Each row is a point. A path goes straight from each point to the next, and from the last back to the first. The post is the endless flat space through its rows: a point in 2 columns, a line in 3, a plane in 4, and so on, so that a path can go around it. How many times does the path go around the post? Going back the other way cancels.

Post, 2 rows:
[[ 26  -1   5]
 [-16  -3   9]]
Path:
[[-31 -30  10]
 [ 13 -14 -20]
 [ 25  16 -16]
 [-17   4  16]
 [ 33  -7  31]
 [ 23 -25   2]
 [-10 -15  -1]
 [ 40 -16  12]
 [ 30 -11  31]
 [ -6 -12  10]
 [ 53 -16   0]
 [ 44 -17  31]
 [ 22  -6  12]
 [  8 -27  -5]
 [ 52  -6  -6]
 [ 40 -20   5]
 [-23 -11 -17]
 [  4 -14 -18]
 [  2 -18  18]
 [  6   0  20]
 [  9   6  19]
 [ 33 -16  33]
 [-17 -12   3]
 [-35 -13  -5]
 [ 60 -30   6]
 [ 39  -7  31]
 [  2   8  13]
 [  2  24  -8]
 [-17  -8  -9]]
Times around: 0

Post (8 x 9):
[[-21   0   3  13  10  44  -2   3   1]
 [ -9  21  -9  10 -36 -16  12  10  23]
 [ 21   3  -7 -29  31  10   5 -23  -3]
 [  6 -11  -6   4   9 -15  25  13  -3]
 [  5 -18  16  -7  -8  42 -19   4 -16]
 [ 26  -5  24  11 -24 -12 -15  -2 -26]
 [-19  12  10 -18  16 -29 -12  -6   1]
 [  7 -17   8   5 -10  24  10 -14 -18]]
Path, 27 rows:
[[ 14  26 -10 -20  21  -8 -39   6  43]
 [-36   1 -30  26  13  -5  13  -7  11]
 [ 13  23 -11 -17 -25  25 -11 -26 -14]
 [ 16   0  18 -19   4   5  14 -23 -28]
 [-19  18   8   4  13   8   5   4  12]
 [  0 -15  14 -22  17 -27   0 -25 -13]
 [-18  -1  -4  35  11 -29  -4  10  -6]
 [ 11   0 -11  17  16  18  10 -12  -6]
 [  9  34 -18 -30  12   9 -10 -17 -10]
 [ -6 -22   7  -2  36  17  29  38 -18]
 [ 38  10  14  -4   4  25  23 -29 -18]
 [ -4  21  16 -27  19  -9  -8   8 -18]
 [ 35  23 -24   5 -12  19  44 -22  30]
 [ 47 -15  12 -10 -45 -17 -12 -13  -3]
 [-27  -7 -12  27 -12  38  -3 -22   3]
 [-13  -5  13   2 -31  -5 -21  -1 -28]
 [ 26  11  -7 -27  20 -30   1 -16 -19]
 [-24  -3  -2   5 -13  60   9  -2 -30]
 [ 16   9  14  15 -22  50 -12  22 -11]
 [-24   8  23  13  -8   5   5 -34 -11]
 [ 20 -15   3 -15  -9  44 -18 -19  12]
 [ -2 -16   4  31 -42  23 -18  -4  -8]
 [  2   7 -15  14  16  32  16  12  -5]
 [ 32  33  13  -9 -22   8  -1  13 -11]
 [ -2  10  -1  -5  37  42  32  -6 -14]
 [ 26  23  14  11 -16  -2 -11  32  11]
 [-22 -17  43  20 -15  -4   0   5 -22]]
Times around: 4

Post (17 x 18):
[[ -9   3  10  -4 -12  17   5   6 -21   7 -14 -20 -10 -13  -9  18  14 -21]
 [ -5   0  16  13  -7   4   3 -30  20  10   0   9  46   2  10 -13   8  12]
 [ -4   1   5   1  14  20  -6  21 -23   0 -17  20   2 -10 -22  25  22 -20]
 [ 12 -16  18  -6  -8  -4 -23 -34  27  28   1  14  17 -11  19  -6   4  21]
 [ 13  -5   0 -28   3  23  12  -8   8  -6  28 -10  -5   8 -21   0 -30   2]
 [ -1  -4  -7   1   5   8   7  23 -26  -8 -33  -8  13 -16  -6  22 -11 -13]
 [-12  -2   7   6  28  -3  -7   7 -20  -7 -23  -6  -2   2  -1  13  31 -30]
 [ -9  15  -5  -4 -12  10  15  -9   6 -12   1  14 -21  -4  -2  10 -26 -10]
 [  0  17  -3 -11 -28  13 -22  -1   6  -2   1  -8   6   8  -6   5  -2  10]
 [ 12  -1  10  12 -10  33 -11 -28  40  29  17  -5  11  13  15 -11 -26   1]
 [ -3   3 -10   7  -6 -10   6  20 -15   8  17   0  10  -6   1  19  27   0]
 [  9  -7  12  20  -4   7   4  14 -46 -17 -10  -8  -3  -7  -1  24   9 -10]
 [ 14  14  15   0  -3  16   1  20 -17   8  -7  -1  -2 -10  11 -10  10  -5]
 [-13   7  19  20   2 -12   0  29 -26 -12  -7 -10 -11 -15 -28   8  11 -14]
 [ 20 -13 -18  17 -27  -2 -13 -27  26  14  11  -9  18  -2 -10 -21  12  -3]
 [-15 -14   1 -16 -25  10  -6  18   9  -9  20   0   3   4  -9   2 -14 -14]
 [ 19   1  16 -12 -14   8  20   2  23  -6   2   4   1  22  -6  15 -15   0]]
Path (27 x 18):
[[-10  21   1  21 -18   3  14 -24  -6  -9  -1   9  10  16  11   7   1  -1]
 [ -8  -1  14  -4   9  18   3  -5   1   2  22   1  37   4  -6 -10   0  26]
 [-17 -22  13  14  -3 -18  -3  -6   7 -15  11  -9   0   1 -21  22   5  -4]
 [ 26  -7   2 -32  -3   4 -22   6   4  -9   2  -8   9   2   5  12   3   0]
 [-19  12   8  -5 -31  -8  14 -26   3 -21 -15  21  20   9   9  21  -6  -3]
 [ 38  17   0   3   6  15  16  -5 -22  -2 -29 -21 -23  -9 -23   8 -39   6]
 [-11   6   3 -17 -13 -20  -5   9 -11   2   2  13   6 -12 -44  18 -17  10]
 [-12   1  16  -8 -39 -13 -30  -6   1   9   4   8  -6 -29 -20   6  11  -7]
 [  2  30 -11 -17 -13  14  22   5  -6  -5  25 -20 -20  -5   7   8 -23 -11]
 [ -6  -2 -17  -4   0   1 -31 -11  -3 -20 -49  23  -2  -7 -44  27  -9 -21]
 [  2  14  10  21 -12 -24  43 -11  -7  -7   1 -23 -31  18  -7  -4 -12  -9]
 [-30  -9   8   1  30   4   0 -14  27  10 -15   2  13  16  39  11   8  -8]
 [  7  22   9  17   4  24  26  25 -31 -16 -41   7 -18 -26   1  39 -14 -14]
 [ -6   0  14  -8 -13   8   4  -8   2 -13  17 -21 -13 -11 -15   4 -20 -17]
 [ 33   5  11 -45   4  21   1 -22 -15  20   7  21  -1  -3  23  11 -10   6]
 [ 22  12  -6  -1  -1  17   9  23 -12  -4  -1  -1   4   9 -27 -20   8  -4]
 [  6  -7  -3   3 -10  32  -2  22  12  10  21  20  16   5  -1   7   3  12]
 [ 27  11  30  -8 -22  17  31  36  -3   3  -2  23  27 -24  13  22 -10  28]
 [-31 -16  32  -8  20  38  13 -13  49  27  32  -8  -3   0  -8 -14   8 -20]
 [ -3  -5   7  26 -32   7  25  18 -45 -22   9 -28   3  -8  -4   0  -5   3]
 [ -3 -12  20   2  10  14  23 -18  -9  19  14 -12 -14 -13  22   1 -24 -15]
 [-12  15 -16  34   7  17  18  12 -11 -19  -7  18 -13  11 -23  51 -17 -38]
 [ 12  15   8   6 -42  -8 -31  -5  -7  -8  -6 -33 -16  25 -56 -15  15 -15]
 [-13  25 -11   6 -26  60  -8  -4  -5   4 -36 -28   8  12 -28  -5  -5 -17]
 [ -9  -7  21  17   2 -25 -27 -13   1 -15 -47  13 -27  -8  19  18  23 -11]
 [ 27 -13  -3   7 -11  45 -40 -25 -28  -8  14 -17   5  -4  -3  -2  10  -7]
 [-48  16 -10 -33  35   4   4  -6 -11  -3  -7  -5  -3   1  -7  28 -10 -31]]
Times around: 3

Post, 17 rows:
[[ 35   2  -6   9   5  26   3 -21  23 -12  12 -17 -18   6  14  24  11   8]
 [ -8 -11   3  22   0  10  17 -15  20  -5   7 -13  14  -6  -2   0  -1  -8]
 [ -3  -5   6  13 -17 -17   7  22  -2 -11   5   7  10   2 -11 -14 -13   5]
 [-16   1 -26   4   4   3   4   0  -6  -9 -26  15  -3  -7 -30  -3   7   1]
 [ -6 -22 -11  10  13  -2   3   8  -7   7 -14   5  -6   1   3  -6 -10 -11]
 [ 35 -14  18  -1 -17  19   5  18  22 -20 -28 -33  17  37  21 -29 -11   5]
 [ -7  -3  16   9  -2 -12  15   2  -8  11 -25   4 -29  -7  21  -4  15  12]
 [-27   4 -10  11 -58 -12   2   5  13  -7 -20   8   6  34 -16  32 -28  17]
 [-15  -6 -25  10 -27   1  10   1 -14  10   8  -2   0  18  25  11   5  25]
 [ -7  -1  10 -12   5   4  -4  -1  34 -23  -2   5  -2  27   0  38  -6  11]
 [  2   4 -16  15  14 -12  14   6 -10  -2 -15   3  -3   6 -18  24  19  -5]
 [  1 -18 -10   0   1 -16  -5  -5   7 -18 -15  14   2 -11 -13  20   7  -9]
 [-16 -14 -11  -7  18  -2 -10  10   3  10 -18 -31 -13 -27 -20 -10  -1  -3]
 [-13 -15  -1  13   2  -3  -5  22  -1  20 -18  17  10  -9 -24   8   7   6]
 [-10   2   0  29  -9  -9  -6   1  -1   9   0  -9   8   0  18 -14  11 -10]
 [ 42  10  -8 -25  14 -21  21   4  26 -22  -9  -7  23 -29  23  13 -21  -7]
 [ -8   2  19   2 -19  -8   4 -14 -26  22   9   9  -1   9  11  -4  12   0]]
Path:
[[-15 -36  22  29 -16  15 -24   3  -2 -25  -1  11 -13  33  -5  -2  13  -9]
 [ -1   8  -1  -1 -40 -22   7   1   1  10  -6   0   9 -25  18  -4   5  -9]
 [ 11 -16  -3  18   0 -17  17  12  20   8 -14 -14  26  11  16   5 -15 -17]
 [-20   4   2  -9  20   7  -6  -5  19  -7 -32  -1 -26  15 -23  19  -4  16]
 [ -8   7 -22  51   0 -11  12  23  -6 -13 -40  -9  14  40 -22  25  30  -4]
 [  2  23 -13  60 -42 -21  25  23   3 -24 -14  -8 -13  -5  36   6 -11   6]
 [-24  32  12  -2 -28 -15  -8   1  14  19  23 -15   6 -17 -16   8 -10 -10]
 [ 20   7 -14  20   2  -4  12 -44   7  -1 -11  24 -20 -14 -12   7  19 -13]
 [ -5   2 -23  10  11 -45  17 -23   4 -26 -26 -35   3   4  -8  12   2 -24]
 [ 24 -18 -17  35   4  -7  17   4  -3 -10 -34   8 -17   4  13  22   2   1]
 [-14 -15 -13  44 -25  -2  31  12  -7 -15 -38  17  -4 -18   8 -11  -2  -4]
 [-17 -15  11   4 -20  -1   8  25   4  -7  14   3 -19 -11  -5 -30 -17  20]
 [-12 -58 -36  14  24  27  -4  -1  45   0 -41  -8  11  14   4 -11   3 -10]
 [  4 -21  -4 -10  11  11 -24  -9  -3  -4  -7 -12  -6  43  17  -6  -1  -7]
 [-15 -18 -27  -1  -8  32   5 -40  11   1  18 -17 -14 -10   5  29 -13  12]
 [ 45   5  -6  -5   8  -4  -8  10   5 -31   2   9   4  33  26  38  11  -5]
 [  4 -27   5  11  -2  18  16  -1   2  11   6   4   6 -11  18 -19  19  -8]
 [ 11  -6  -6   3 -18  -1   3 -14  18 -21 -20   6  -7  13  11   1   4   7]
 [-22   4   9   0 -16 -25  -3  -8  -2  19  -3  16  13 -12   1  12   6  25]
 [  2  -9  10  21   7   0   0   5   8 -13 -38 -18  -1 -22 -15 -18 -14  -9]
 [-35  10   1  28 -19 -13  17 -16   3 -31   6  -5 -22  -3  20  10   4 -17]
 [-24  -1 -30  25 -17  17  21   0  16   7   1 -14   0 -18  -9  -1  13   4]
 [  9   7  22  13 -42  -7  10   2   8  11  10   5  -4  17 -13   5  18   7]
 [  4 -13 -18   2  -7  -4 -14  39  22 -13 -14   8  18  -4   7  20   5   3]
 [  8 -23 -28   5 -11  34   4   0  18  -7 -17 -26  18  13  28  26  -5  22]
 [-25   6   4  19   7  -8  -2  -2   5  13 -16  26  -5  -5  -3  21 -10   7]
 [-10 -10 -21  -2 -26 -13 -18  -1   0  -8  -9   0 -12  14   2   7 -17  21]
 [-26  30  18 -16  14 -24 -22  30  11  10 -32   6  29  -6  -6   7 -27   6]]
Times around: 4

Post:
[[ -6   9  -7  12   0   4  -5  14   5   0  19  18 -17 -30  -9  -6   8  -3]
 [-10  -8   0   1   6   7  12 -29  -7   0  -7  11  11  26  -5  -6   9 -28]
 [ 42   0   4  26   3 -12 -16  17   3  -5  24  -7  -5  17   2  -4  30   5]
 [-10  -7  -8 -19   3  10  28  16  -2 -14  17  -9   0   3  -5  17   3 -21]
 [ -1  -4  10   2   3  20  -3 -17   2 -13  -2  -7 -20 -10   3   7 -24   5]
 [ -3  25 -40   8  32 -23 -10  22 -12  -4  21   8  -1   4   9 -12   7 -20]
 [ -2  -6  21  15   2 -28 -12  -8 -20  15  15   9   8   0   4  -2 -10  -3]
 [ -2  23 -12 -17 -19   2  -3  -4   7   9   3   2 -12  16  27   1  14  -1]
 [ 24  -4  27  19 -10 -27  -7  15  -2   4 -11   9  -1   1  -2   3   0  18]
 [  5  11 -32  22   5  -4   2  11  -5  -1  23   6  17  18  -9   3  12  -8]
 [ -1   7 -22  10   6 -28  16 -10  13   6  14   1   2  -3   4 -23  -9  14]
 [ 12   9  -7  13   4 -10  -7 -11   1   7  -7 -33 -13  -7  14   1 -30 -28]
 [ 21  15 -11 -14  -4  27  10  10 -17  14 -10  17 -34 -19  26  -8  18  -2]
 [  2  -1 -23   6   2  25  -2   8 -22 -14   5 -13  -8  -7   9  -6  31  -9]
 [ -1   3  -3   4  19 -22  -5 -28 -14  -6   7 -13  -7 -35 -17   8 -23  -7]
 [ 20   2 -29   4 -13 -10  -9  21   3  -3  22  21  -9   1  16  -8  17  -2]
 [ -4 -19  12  -8   9  17 -14 -17   0   6   3 -30  20 -25 -12  15  -8   0]]
Path:
[[ -9 -14  -5  -4 -31  11  -7  -1  -2  -8   9   0 -12   9   1   6 -19   9]
 [  7  29 -25  11   8 -20  10 -19 -11  -4   7  -8   8  29  -8  -1  15 -13]
 [ 28   3   3  -5  18  -1  16  -6   5  23 -17  -8  15  10  32 -17  -3 -31]
 [-11  -9  -2 -21  13  19  -2 -28  10  16  17 -17   9 -31  10   4 -31   6]
 [ -4   0   9  15   2 -40   6 -18 -23  -3  -8  -1  19  -6   5 -15   9  -9]
 [-11  27  -3  -2  -1 -14 -30  -7   6   5  19  18   4  16   8   9  27 -12]
 [  7  -3 -16  13 -20  19  -1 -14 -21  15 -40  -3 -25   2  25 -20  36 -15]
 [-12  -8 -19  -2  34  -2 -10 -13 -16   2  42 -15   3   7  -1  -9 -17 -17]
 [ -5   2  -1 -15  21 -16  27 -16 -14  -9  24  19 -13  13 -27 -14  40   8]
 [-17  15 -45 -14  15  15  14   4   8  11   8   6   9  -3   1  -2 -29 -29]
 [-16  -3  28 -22   0  -9  -6   1  17 -11   0   1   7 -31 -12   7 -32  14]
 [  7  28  10  -7 -18  12   5   3   7  -1  -7  23  16  -4  -6  20  60   9]
 [ 13  -4  -3   4  -1 -10  22  -2  -2  16  18 -36   3  -5  20   5  20  20]
 [  0   8  11   9 -10  -6 -16 -16 -16   9 -23   4  -9  12 -20  29   3 -21]
 [-18  -3 -11   3   5 -45  10 -24 -10   2  29  15  20  25 -22   2 -23 -22]
 [-22  10 -25 -10  -2  -2 -20  -3   0 -10   6   6 -20   9  28 -15  -7 -11]
 [  1 -23 -17  -1 -11   7  46 -44 -34   2  -8   0  -4  -6 -15 -22   0 -35]
 [  5  21   7  26  29 -27 -10   0   0 -33   3   5  10  21 -30   4   7  -7]
 [ -7  11  -5  20   1   5  16  -7  -4 -26  -5  29 -24  11   6 -12  -4 -19]
 [ 10 -11   7   1 -12   1  14 -14  20 -10  -8   3 -24 -16   6  -4  27 -11]
 [  3  -1   5  12 -11  -3   1 -21 -23  -4 -13   6 -35  19  10  -6  41  -1]
 [  3  -2 -18 -13   9  -6  -4  10   1   4  24   1  -3 -16 -15  17 -36 -19]
 [ 17   8 -19  10  -4  -3  -4  -2 -12  25 -14  16  -1   8  -6  -5  -2 -39]
 [  9   1  13 -12 -23   9 -12  11   5 -22  12  12  -3   9 -17  26   5  25]
 [ -9  20 -10  19  -2  -4  31  16  -5  -8   8 -11 -10 -24   7 -16   4  -1]
 [-15  -5 -26  15 -31   4 -12  -7   3   1  23  22  10 -29   2   3  16   6]
 [-23  -3  -1  19  10   0 -20   3 -17  -1   9 -13  -1 -15   7   0  -2 -29]
 [ 21   0  -5  60 -24 -35 -12   4  -9  11  36  12 -16  -5 -13 -10  12   7]]
Times around: 4

Post:
[[ -9 -14   4  -6 -14 -27   5   7  10  11 -11   8  -2   3  -7  -4 -21 -13]
 [ -3  -7   5   6  19  18  -2  -5 -16  -5   3   0  19 -10  10  22  14  -1]
 [ 10   9   4   9  -1   5   4  -2  12   5 -11  17  16   8 -11   7   4 -24]
 [  0 -13   5   5  -2  11   1 -19   9  -2  24 -13 -11 -13  -3   4   5   7]
 [ -1   7   8   1   9   5 -24  -3  -1   3  28 -16   8 -26   7  10   5   5]
 [-12  -5   6 -13   0  -2   7 -11  -3   0  11 -18  -7 -14 -31   3   0  17]
 [-11 -20  -9  -6  -6 -20   1   6  14 -15 -21  -2   0  17 -13 -17   5 -25]
 [-12  -4  -4  13 -16 -16   3   5   8 -18 -12  13 -16   7  -9  -1 -11 -15]
 [  3  17  -2  -2   9  10   2  -8  -2 -12 -23  -1  18  11  19   6   7  -7]
 [ 19 -12   2  14  11  -8   9  -1  12 -23 -24   2   8  13 -11  -6   2 -15]
 [-11   4   3  12   7  20 -16   8   7  19   9 -17   1 -18   7  -1   6  16]
 [  2 -13 -21 -21   1   6  -2  -2 -11   5  19   0  -3  -3 -31  -9  -2  19]
 [-10  -4   1   6 -25  -9 -15  -4   0  19  -7 -14  -2  -4 -13 -26 -20 -31]
 [ -2  10  -3  11   6   6  14   1   3  -8   1 -13  13 -13   5  -7  10 -16]
 [-18   0  21   0 -17  -9  -1   0   2  12   5   1  -8   7  -9 -31 -12 -24]
 [  3  17   9  -4  15  32  -7  -1   1  10  -1 -13   1 -19  17  13   0 -15]
 [  6   5   8  11   4  18   5   6  -4  -3   7 -17  17   8  14  27   7  -5]]
Path:
[[ 16 -17   3  40 -15  -6 -18 -19  33 -29   7 -26  -8  13 -23 -10   3   8]
 [-22  15   3   5  -4  27  16   6  -1  14 -18  -8 -21 -17   0  20 -19 -20]
 [-12  -7  29  16  -3  -1 -22 -19  -7  11  20  30 -12  31  12  29 -14  11]
 [-19   2  19  14  12   6 -14   7  -4 -32  -1 -29  -3  -5  21  26  -1   7]
 [-29 -10   0   5 -23   1   8 -17 -11  12  -2  -9   8   4 -33 -38 -15 -43]
 [-24  27   6  -7  16  -3 -15  -9 -16   0 -13 -24   3 -14  12  -7  -4   0]
 [  5   3 -23  13   0  -6   7  10  -9  -4  -9  -4  10 -26 -27 -19  14 -26]
 [ 19   8  29  14  -7 -13  -2   5  22  -2 -17 -15  -4 -22  -2  -1 -11 -60]
 [  3  -6  23 -11   6  15   5   5  -5  11  -8  -8  -8  -7  14  23  -4 -20]
 [-14  18  -1 -14 -24  16   1   6   5  -1  -2   0   4   9   7   9  -8 -15]
 [-13   4   8   5  -1   8   2   0   9  12  13 -17  16  -3   6 -19  -6 -16]
 [-22  13   8  -3  14 -24  -3  25  12 -20   1 -22  10 -20 -16 -12   5 -22]
 [  3   2 -27 -13   6  24  12   4  16  29  -3   2  18  14   5  -3  12 -25]
 [ 11  -6 -14   4  -2   8   6 -17   9   1 -13 -29 -11   4  -9 -19   9 -10]
 [ 18  11 -16   0  21  14 -13  20   8   0 -37 -11  14 -11  14   4  17  19]
 [-14   6  25 -14 -18  -6  11 -13   7 -26  12 -25  -3  -2 -17 -26   5 -14]
 [ -6   6 -11  -2  -8   1   2 -12  11   3  12  -9  18  12   2  -6   1 -24]
 [ -1  -8  -3  -1  -4 -28  -8  13  -1  -5  11 -19   0  14  -7  17 -11 -10]
 [-14 -11  10 -10 -12   9 -10  13   2  27 -10  17 -24   1 -14  13 -14 -17]
 [-22   0   5  -7 -12  -9   5   2  -6  -6  24   0   3  -3  -7  17   7  19]
 [ 15 -10  14   7  -9  28  18 -18  15  12  15 -20  22  19 -19 -34  16 -34]
 [  2   7  -3  21   0   6  -9  21   9  10  10 -27  10 -28 -16  -2  -4  -6]
 [-16 -17  -2 -22  31  12 -11   1  -8 -10 -24 -23  18   8  11   7  10 -12]
 [-10  -8  18  11   7  29  22 -14 -14 -12   7 -17   2   0   1 -13  12 -10]
 [ 40 -19  32  12  30  16 -12 -16  -2  -9   6 -19  26 -25 -18   9  -1  27]]
Times around: 3
